Rows are points. Two turns around zero, p and q, are shown by what they do to some points. Where does a point land after both, in the order given? Backwards means that the second turn is done in reverse. Each puzzle has new turns, and all numbers are rounded.

Turn p:
[37 11] => [ 37 -11]
[-14  -2] => [-13   6]
[-29 -34] => [-43 -13]
[ 7 25] => [19 17]
Turn q:
[-12 -23] => [ -2 -26]
[  8 -22] => [ 16 -17]
[ 4 45] => [-13  43]
Where do these land?
p, then q backwards: [ 20 -34] => [-16 -36]
q, then p: [-38   7] => [-36  14]
q, then p: [-12   7] => [-11   9]
p, then q: [29 19] => [32 13]

Turn p:
[-17  20 -37] => [-12  -3 -44]
[  1  -8 -28] => [ 14 -12 -23]
[  9 -33  12] => [ 20 -17  25]
[-52   1  16] => [-47 -26   8]
[21  6 20] => [ 7 22 19]
[38 14 16] => [18 37 14]
Turn q:
[  5  12 -10] => [11 12 -2]
[15 30  1] => [14 26 16]
[  6  32 -32] => [ 28  33 -14]
[  6 -30   9] => [ -4 -31   4]
[-32 -43  32] => [-49 -38  -4]
Where do these land?
q, then p backwards: [  2 -41 -12] => [-21 -27 -26]
p, then q: [ 20  -9 -14] => [24 -3 10]
p, then q: [ -3 -11  -5] => [  3 -12   0]
q, then p backwards: [ 12   1 -13] => [13 -8 -8]
p, then q backwards: [-39  30 -15] => [-49 -14   4]
p, then q: [ 8 29 58] => [-44  41  25]

Turn p:
[-32 -34  25 -10  -4  22] => [-33 -29  -2 -14 -11  34]
[-32  13  27  -6  14  30] => [-35   9  18 -16  16  30]
[ 20   4 -21  15 -48  18] => [ 44  14 -31  -2  -8  24]
[-22  19 -16 -23 -12  14] => [ -5  19 -11 -38   4   3]
[ 13  15 -27  44  18 -39] => [  5  28 -12  48  -3 -40]
[ 18 -22  37 -20  11 -32] => [  2 -38  40   7 -20 -15]
[ 35   6 -25  -1  22 -13] => [ 23  -3  -2  13  23 -36]
Turn q:
[-17 -49   6  14 -50  11] => [-14 -15 -19  13 -63 -25]
[36 30 -1  6 34  9] => [34  2 25  7 39  9]
[-16  32  11  -7  24  16] => [-16   3  26   5  22  29]
[-10 -18 -33  -9  38   2] => [ -2 -38 -24  -9  28  12]
[  4 -26  27 -14 -37 -16] => [  3  15  -4 -23 -48 -13]
[ 25  37 -31 -15  11  -1] => [ 26  22 -13  11  38  21]
[-22  -5  21  24 -19 -22] => [-29  12   9  -5 -15 -32]
Where do these land?
q, then p backwards: [ 21 -66 -19 -13   9  30] => [ 28 -63  -8 -17 -35  -4]
p, then q: [  2   8 -23 -15  11  11] => [  4  -3  -9 -19  22  11]
q, then p: [-10  -9  -5   6  15 -18] => [-15 -11  -1  -9  -3 -19]
p, then q: [ 0 40  1 45  8  3] => [-10  17  33  31  35  -6]
p, then q: [ 34 -15 -14 -29  -1  -3] => [ 33 -10 -13 -31  -3 -11]
q, then p: [  2  13  23 -12  29  23] => [ -7 -22  21   0  16  32]
p, then q: [-48  12  19   4 -18  11] => [-28  13   2  25 -16  38]
q, then p: [  0  18  16  14 -52 -57] => [  8  61  24 -22 -26 -34]
